Each row is a point. Each copy is the shape, with its points in the same order, turned, moved and blurred by noise. Say if it was mirrored as well.

Shape:
array([[-30,  10],
       [-12,  23],
       [-28,  79],
       [ 37, -24],
       [-62, -11],
       [-12,  -8]])
Copy 1:
array([[-17,  37],
       [-41,  20],
       [-88,  47],
       [  0, -41],
       [ 13,  56],
       [ -1,  14]])
Copy 1 is: mirrored
Copy 2:
array([[-24, -18],
       [-27,   5],
       [-69,  35],
       [ 39,   6],
       [-44, -57],
       [ -2, -26]])
Copy 2 is: only turned
Copy 3:
array([[-26,  22],
       [ -7,  28],
       [-14,  87],
       [ 32, -23],
       [-62,   3],
       [-12,  -1]])
Copy 3 is: only turned
Copy 4:
array([[ 28,  36],
       [  9,  32],
       [-23,  82],
       [  3, -36],
       [ 66,  41],
       [ 25,   8]])
Copy 4 is: mirrored

Shape:
array([[-26, -27, -12],
       [ -2,  13, -58],
       [ 46, -26,  10],
       [-23,  45,  10],
       [ 22,  -8,  18],
       [  2,  99,  76],
       [  3, -35, -14]])
Copy 1:
array([[-21, -21,  23],
       [ 44, -27,  23],
       [ -9,  -6, -41],
       [ 14,  42,  39],
       [ -6,   4, -19],
       [ 10, 130,  16],
       [-11, -34,   0]])
Copy 1 is: mirrored
Copy 2:
array([[  14,  -42,   -8],
       [  32,  -30,   55],
       [  28,   33,  -13],
       [ -42,  -14,   37],
       [   3,   19,   -5],
       [-106,   43,   47],
       [  31,  -14,  -12]])
Copy 2 is: mirrored

Shape:
array([[-75, -21,  53, -17],
       [ 13, -33, -15, -57],
       [ -7, -20,  -3,  -6],
       [ 39, -32, -28, -35],
       [-24,  54, -45,  -6],
       [ 16,  50, -31, -51],
       [ 64,  25, -27,  11]])
Copy 1:
array([[-101,    8,   41,  -20],
       [ -16,  -59,   -5,  -48],
       [ -24,  -22,    3,   -7],
       [  11,  -61,   -6,  -31],
       [  -7,   46,  -51,  -42],
       [  15,    5,  -26,  -86],
       [  67,    3,    3,   -8]])
Copy 1 is: only turned
Copy 2:
array([[-28,  22, 107,  35],
       [-20, -27,  25, -37],
       [ -3,  -4,  30,  12],
       [ -3, -10,  -8, -30],
       [-58,  46, -10,  40],
       [-53,  45, -19, -30],
       [ 19,  41, -41, -18]])
Copy 2 is: only turned
Copy 3:
array([[-41, -55,  42, -36],
       [ 25,   1, -28, -63],
       [ 14,  -8,   1, -23],
       [ 46,  11, -44, -38],
       [-42,  42, -24,  20],
       [-22,  61, -23, -47],
       [ 57,  59,  -1,   2]])
Copy 3 is: only turned

Shape:
array([[-43,   9,   0,  26, -53, -69,  47,  25],
       [ 52,  31, -43,  52,  50,  12, -47, -27],
       [ 29,   9, -54, -18, -35, -62, -26, -12],
       [ -1,   4,  11, -14, -56, -39, -12,   8],
       [-26, -48, -29, -21,  19,  41, -35, -42],
       [-53,  -5, -54, -30, -42,  15, -16,  11],
       [ 46,  12,  19, -24,  38, -15, -41, -49],
       [ 25,  34, -24,  38, -35, -11, -38,  -8],
       [-20, -57,  24,  47,  35,   7, -13,  18],
       [ -8,  55, -53, -62,  49,  45, -29,  11],
       [ 30,  52, -22, -11, -36, -13, -28, -72],
       [-58, -65,  23, -32,  34, -54, -78, -38]])
Copy 1:
array([[ 61, -26, -42,  66, -71,  -8,   6,  10],
       [  7,  74, -19,  -3,  65,  30,   4, -45],
       [ 49,  -2, -47,  -9, -23,  41, -44, -43],
       [ 57,   0,  -2,  22, -54,  19, -49,  -1],
       [-40, -34,  28, -15,  27,  48,  -6,  -3],
       [  6, -31, -36,  18, -28,  79, -13,  35],
       [ 19,  27,  20, -52,  10,  -5, -38, -42],
       [ 47,  59, -14,  30, -20,  51, -15, -34],
       [-22,   1,  12,  53,  37, -27, -17,  10],
       [-13,  44, -49, -70,  25,  60,  -8,  49],
       [ 58,  27,  10, -37, -36,  56,   7, -50],
       [-69, -35,   8, -10, -49, -17, -51, -36]])
Copy 1 is: only turned
Copy 2:
array([[ -23,   -6,    1,    0,  -70,  -42,   34,   55],
       [  19,  -21,  -35,   74,   64,   34,   42,  -30],
       [  -6,   -9, -100,   26,  -27,   -5,    7,    7],
       [  12,  -24,  -34,   -6,  -52,  -14,  -15,   10],
       [ -55,   -4,  -17,   -3,   31,   24,  -26,  -67],
       [ -59,   -2,  -30,  -26,  -19,   43,  -20,   17],
       [  50,    3,  -48,   16,   37,  -14,   -5,  -62],
       [  19,  -32,  -35,   55,  -15,   32,   11,    9],
       [ -31,  -53,   37,   14,   41,  -40,    2,  -20],
       [   2,   28,  -51,  -43,   72,   70,   16,   -2],
       [  36,   24,  -60,   40,  -34,   40,    6,  -39],
       [ -36,   21,  -21,   11,   36,  -68,  -90,  -36]])
Copy 2 is: only turned

Shape:
array([[ 97, -23,  12,  13,  -4,  52,  37,  -8, -33],
       [ 56,  44, -26,  26,  17, -29, -43,  11, -42],
       [-18, -15, -17, -60,  -5,  -6,  36,  37,  47],
       [-34, -76, -36, -62,  41, -28, -24,  17,  10],
       [ 60,  -4, -30,  49, -37,  29, -21,  10, -22],
       [-18, -29,  -7, -48,  -8, -24,  -6, -43,  37],
       [ -7,  19,  55, -42, -76,   9,  35,   2,  52],
       [ 52,   6,  10,  58, -25,  24,  45, -10,  -9],
       [-51,  11, -10, -37, -15,  33,  30, -23,  43],
       [  4,   5,  44,  20,  -2, -22,  61, -14,  48],
       [-29, -13, -16, -21, -28, -28,  41,   2, -17],
       [ 27,   0,  32,  22, -12,  54,  15,  10, -26],
       [ 80,  27, -61,  72,   0,   3, -41,  24,  -8],
       [ 44, -47,  43,  66, -16,  22,  17,  14, -18],
       [ 87,  23, -43,  57, -46,   2,  -5,  -1, -23]])
Copy 1:
array([[  56,  -95,   27,    9,  -14,   62,  -31,  -63,  -47],
       [  46,  -64,  -13,   21,   48,   49,   50,   41,  -38],
       [  20,   19,   -9,  -60,  -27,   -1,   -7,  -18,    9],
       [ -38,  -14,   14,  -98,    1,   14,  -14,   30,   29],
       [  11,  -75,  -18,   42,  -16,   68,   15,  -10,  -35],
       [ -12,    3,    7,  -17,    9,   -2,  -61,   16,   22],
       [  25,   31,   18,   34,  -66,  -29,  -30,  -33,  -21],
       [  39,  -75,    4,   55,   -9,   23,    9,  -65,  -18],
       [   6,   52,    4,    8,   -8,   20,  -25,  -42,   33],
       [  64,  -17,   29,   18,  -14,  -39,  -17,  -47,   26],
       [ -21,   -5,  -12,   -9,    7,  -24,    6,  -34,  -17],
       [  29,  -35,   40,   23,  -12,   54,   16,  -44,  -25],
       [  54,  -90,  -44,   43,    7,   89,   49,   23,    7],
       [  18, -101,   55,   27,  -38,   29,   20,  -48,  -11],
       [  35,  -88,  -49,   53,    0,   45,   20,  -14,  -39]])
Copy 1 is: only turned
Copy 2:
array([[ 77, -47, -39, -38,  51, -55, -16, -28, -19],
       [-18,  21,  25, -31,  54, -73, -67, -58,  -7],
       [-18,  15,  -6,  -5, -20,  -8,  54,   8,  35],
       [-81, -37, -21,  15, -30,   7,  21, -54,  34],
       [ 58, -12,  11,  -9,  37, -46, -69, -44,  24],
       [-27,   8, -28,  22, -58, -16,  -2, -14, -17],
       [ 39,  15,  20,  10, -40, -33,  23,  70, -14],
       [ 80,   6,  -5,  11,  57, -40, -22, -18, -24],
       [ 13,  35,  -3,  -5, -40,  38,  15,  10, -16],
       [ 20,  31, -24,  47,  31, -26,  21,  29, -42],
       [  9,   8,  31,  24, -16, -21,  35, -43, -12],
       [ 51, -34,  14, -21,  44,  -9, -24,   1, -22],
       [ 28,  32,   1, -17,  72, -62, -92, -60,  45],
       [ 54, -55,  -3,  38,  68, -34, -34,  -6, -14],
       [ 72,  21,   9,  -9,  43, -81, -67, -56,  18]])
Copy 2 is: mirrored

Shape:
array([[  -3,   34,  -32,  -27,  -35, -106,   15,   29,  -20,   59,  -25],
       [  38,  -45,   20,    8,  -15,  -10,  -53,  -49,   -4,  -45,   48],
       [  40,   -4,  -38,   -7,   37,   26,   30,    4,  -16,  -44,  -20],
       [ -12,  -39,   74,  -22,  -30,  -30,   16,   12,  -24,  -21,   58],
       [  12,   24,  -25,   51,    9,   42,    4,  -18,   46,  -20,    4],
       [ -26,  -24,   29,  -37,  -40,  -10,  -62,   72,  -76,    4,   40],
       [  25,   69,  -16,   54,   19,   33,   50,   -4,  -56,  -16,  -54],
       [ -50,  -46,   33,  -47,  -31,  -39,  -23,   22,  -23,   11,  -18],
       [  12,   -7,   60,  -26,  -32,  -50,  -31,   31,   12,  -10,   -7],
       [  37,   -1,   17,   15,   21,    2,  -16,  -46,   43,   -7,  -23],
       [ -64,  -24,   63,  -61,  -37,  -46,  -32,   14,  -59,   17,   42],
       [   1,  -41,   19,   31,   53,  -13,  -36,  -33,   41,  -36,   47],
       [ -12,   -3,  -37,    3,  -83,  -59,   32,    0,   18,   33,  -44],
       [  52,  -19,   23,    0,   16,   18,   11,  -29,   58,   27,   30],
       [  29,   15,  -19,   -7,   10,   30,  -18,  -69,   26,  -19,    6],
       [ -28,   46,    1,  -62,  -56,  -80,   20,   35,   21,    3,   -8]])
Copy 1:
array([[-11, -30,  21,  30, -59, -59, -13,  28, -47,  62,  69],
       [ 96, -11,  28,  39,  10,  23, -32,  34,  41, -24, -36],
       [ 70, -31,   2, -33,  42,  24,  23,   3, -53, -12,  20],
       [ 37,  -9,  -1,  39,   9, -78, -36,   1,  15, -50, -34],
       [ 41,  23,   1, -35,  19,  52,  46,  18,  27, -18,  30],
       [-19, -13, -20,  20, -20, -30, -94,  41, -42, -25, -59],
       [ 46,  26,  -4, -43, -24,  32,  70, -41, -82,  -6,  23],
       [-23, -58,   3,  38,   4, -42, -37,   0,  -4,  21, -33],
       [  7, -11,  42,  26,   4, -56,  -6,  50,   0,   9, -35],
       [ 63,   3,  20,  15,  33,  23,  52,  22,  23,  27,  -4],
       [-10, -12, -14,  49, -14, -74, -90, -13,   1,  10, -50],
       [ 58,  19,  26,  51,  74,  35, -11,  16,  43, -25,   7],
       [ -6, -73,  13,   6, -65, -30,  31,  17,  15,  26,  54],
       [ 76,   9, -30,  20,  44, -12,  44,  53,  42,   5,  17],
       [ 89,   4,   1, -22,  23,  36,  14,   9,  34,  31,   4],
       [-16, -27,  44, -24, -29, -91, -22,  22,   0,  40,  40]])
Copy 1 is: mirrored
Copy 2:
array([[  13,   10,  -10,   50,  -20, -111,   35,    8,   35,   67,   15],
       [  10,  -15,   14,   45,   17,   37,  -54,  -40,   35,  -41,  -35],
       [   1,   21,  -45,  -21,  -42,    5,   -8,   41,    5,  -30,  -48],
       [  38,  -76,   25,    8,  -34,   -1,   17,  -49,   70,   -7,  -38],
       [ -46,   23,  -36,  -22,   20,   33,   14,    6,    7,  -37,   10],
       [  10, -106,   58,   10,    3,  -40,  -34,   24,   44,   41,  -44],
       [ -43,    5,  -70,   18,  -16,   -1,   73,   46,  -47,  -10,  -55],
       [  35,  -58,   -2,    0,  -16,  -27,  -27,  -36,   41,   76,  -20],
       [  26,  -15,   31,   29,  -17,   12,    5,  -17,   58,   62,  -19],
       [   8,   48,  -14,    9,   12,   49,   -2,  -22,    1,    1,    4],
       [  27, -103,   49,   16,  -28,  -51,  -19,  -64,   32,   51,  -37],
       [  12,   21,    8,  -31,   53,   29,  -21,  -55,   44,  -42,  -39],
       [  -4,   -9,  -67,   51,  -22,  -49,   13,  -12,   47,   53,   55],
       [  45,   22,    9,   -7,    3,   39,   16,  -12,   17,  -47,   35],
       [ -24,   33,   -9,   15,  -11,   28,  -31,  -30,  -18,  -42,    1],
       [ -17,    2,   18,   18,  -64,  -65,   30,  -20,   63,   72,   19]])
Copy 2 is: only turned
Copy 3:
array([[ 33, -40, -42,  60, -42, -71,  34,  68,  -1,  16,  75],
       [ 26,  16,  40, -26,  11,   8, -46,  41,  63, -41, -13],
       [ -4,  23, -35, -13,  -4, -28,  -4,  25, -45, -27, -62],
       [ -3, -23,  -9, -26,  41,  53,  27,  74,  42,   3,  23],
       [ 13,  -2, -14,   1, -38,  10,  -9, -48, -13, -24, -41],
       [-26,   6, -31,  41,  23,  20, -36, 105,  70,  70,   4],
       [ 13,   8, -40,  29,  47, -45,  -6, -35, -90,   7, -29],
       [-33, -66, -11,  13,   0, -34,  24,  91,  56,  35,  12],
       [-38,  -6,   1,  29,  11,  -8,  36,  52,  49, -11,  35],
       [-10, -11,  37,  14, -14, -18,   7,  -8, -15, -62, -12],
       [-21, -73, -20,  10,  28,  17, -22, 106,  61,  40,  44],
       [  4, -36,   2,   5,  -6,  37, -18,  15,  47, -95, -34],
       [ 38, -40, -11,  18, -46, -70,  65,  17,  19,  35,  25],
       [  1,  -9,  56,   1, -54,  50,  18,  18, -21, -46,  -8],
       [ -1,  -1,  32, -31, -35, -13, -44, -13, -27, -41,  -9],
       [-20, -24, -60,   6, -42, -55,  43,  53,  22,  19,  80]])
Copy 3 is: mirrored
Copy 4:
array([[-20,  69,  -9, -31,  -7, -79, -18, -26, -51, -39, -25],
       [ 59,   4,  18,  25,  19,  51, -72, -23, -30,   7,  80],
       [  8,  -7, -34,  39, -14,  21,  44, -60,  11,  18,  38],
       [ 57, -25,   8, -43, -19,  46, -59,   3, -49, -17,  -3],
       [-18,  -5,  -5,   6,  21,   5,  23,   8,  37,  22,  88],
       [ 25,  26, -20, -22,  52,  63, -44,   4, -90,  15, -54],
       [ -4,  25,  -5,  59, -34,  -4,  93,  25,   8,   0,  22],
       [ 39,   9,  -4, -26,  33,  12, -62, -23,  -8, -23, -58],
       [ 71,  10,  -2, -47,  42,  -7, -26, -12, -29, -31,   8],
       [ 35,  -4,  36,  11,  26,  -4,   3, -34,  31, -12,  78],
       [ 35,  30,  21, -48,   8,  59, -84,  -1, -50, -23, -64],
       [  4, -29,  14,  10,  35,  58, -47, -30,   7, -41,  95],
       [  3,  26, -23, -14,  -4, -96, -42,  -7,   8,  10, -11],
       [  9, -33,  54, -33,  11,   0,  -3, -48,   1,  22,  79],
       [ 18,  33,  26,  15,   0,  25,  -8, -42,  38,  29,  82],
       [ 19,  65, -40, -89, -15, -46, -27, -18, -11, -29, -14]])
Copy 4 is: only turned
